Rows are points. The points of each table are mixes of a few directions, plus a little noise. Count the directions of each table, and those that both share. Where both have some left over, give the other angles between the two spaces (their principal angles), to ten degrees, smallest first.
(in the rows, 128 means zero)

First (6 x 3)
[[108 158 134]
 [138 112 125]
 [152  90 121]
 [ 76 208 142]
 [141 107 125]
 [151  93 122]]
Second (7 x 3)
[[128 129 128]
 [106 161 134]
 [177  51 114]
 [104 165 134]
 [109 161 133]
 [111 153 133]
 [161  78 119]]
Directions: first 1, second 1, shared 1

First (9 x 8)
[[205 215  98  81 168 249 147 116]
 [136 137 125 123 132 140 130 127]
 [118 117 132 134 123 112 126 130]
 [114 112 134 137 121 106 125 130]
 [119 118 132 134 123 113 126 129]
 [118 117 132 134 123 113 126 129]
 [115 113 133 136 121 107 125 130]
 [118 116 132 134 122 111 125 130]
 [110 108 135 139 119 100 124 130]]
Second (7 x 8)
[[136 130 135 166 101  83 133 118]
 [116  97 112  73 161 159 104 135]
 [118 169 154 152 128 156 158 142]
 [167 147 116 147 112 110 131 108]
 [159  94  93 110 122  91  95 105]
 [ 89 123 151 129 136 141 136 148]
 [110 137 139 120 141 157 136 141]]
Directions: first 1, second 3, shared 1

First (10 x 11)
[[160  98 138 171 147 150 112 124 119 162 101]
 [141 118 144 144 135 138 123 134 125 139 121]
 [133 122 127 136 131 132 126 125 126 134 123]
 [ 91 165 132  71 107 101 149 145 140  84 167]
 [132 132 224 121 137 135 140 189 131 121 149]
 [147 102  61 168 135 140 108  78 118 158  90]
 [141 108  57 159 132 135 110  78 121 152  96]
 [104 147  58 101 109 109 131  93 134 106 135]
 [153 106 173 159 144 147 120 147 120 151 115]
 [ 78 178 160  50 103  96 159 165 145  69 185]]
Second (8 x 11)
[[142  97 126 150 126 143 145 142 134 131 126]
 [229 162  69 177 111 165 146 174 194 100 130]
 [103  91 165  95 156 137 107 155  81 190  95]
 [165 165 112 119 134 139 109 156 138 138 114]
 [136 181 114 115 125 116 111 117 140 111 135]
 [ 50 119 148 122 112  82 142  51 114  87 164]
 [113 129 133 124 127 119 128 115 123 123 133]
 [ 86  82 156 123 133 121 135 114 101 143 127]]
Directions: first 2, second 3, shared 0; angles 40, 80

First (8 x 18)
[[138 204 176  56  90 151 131 167 199  91 148 216 144 142  70  68  30  80]
 [ 61 105 155 111 135 116 174  84 192 151 139  68 131  84 148 168 156 160]
 [125 113 138 127 174  98 110 100 177 179 124  96 132 100 140 170 136 136]
 [131  89  93 157 144 136 113 133  73  94 104 133 124 134 145 115 150 173]
 [123 127 136 130 114 130 156 119 129 124 126 120 131 125 132 122 142 127]
 [167 128 122 154 121 132 118 144  94 105 107 130 129 174 144 125 151 109]
 [124 139 105 129 120 138  90 159  90 126 150 134 112 153 119 140 113 115]
 [156 118  98 159 126 123 134 118  70 154 125 128 122 114 125 115 148 123]]
Second (8 x 18)
[[173 115 179 194 165  97  84 103 124 102  89 101 149 144 131  91 111 119]
 [145 135 130 120 108 142 145 132 109  91 159 120 160 162 155 161 180 122]
 [128 142  99 158 116 137 109 146  80 117 138 101  92 158 128 129 139 138]
 [158 134 104 152 145 136 123 127 114  75 124 100 122 163 158 135 181 188]
 [ 91  99 156  73 148 116 131 124 202 172 111 162 151  87 125 153  91 103]
 [ 80 121  98 115  97 133 152 142 111 198 124 136  82  97 107 132 104  97]
 [151 143  99 147 105 141 169 118  87 115 135 122 115 126 128 100 166 153]
 [ 97 134 160  64 141 122 110 134 196 154 144 182 153  85  93 124  51 103]]
Directions: first 6, second 6, shared 3; angles 50, 50, 60
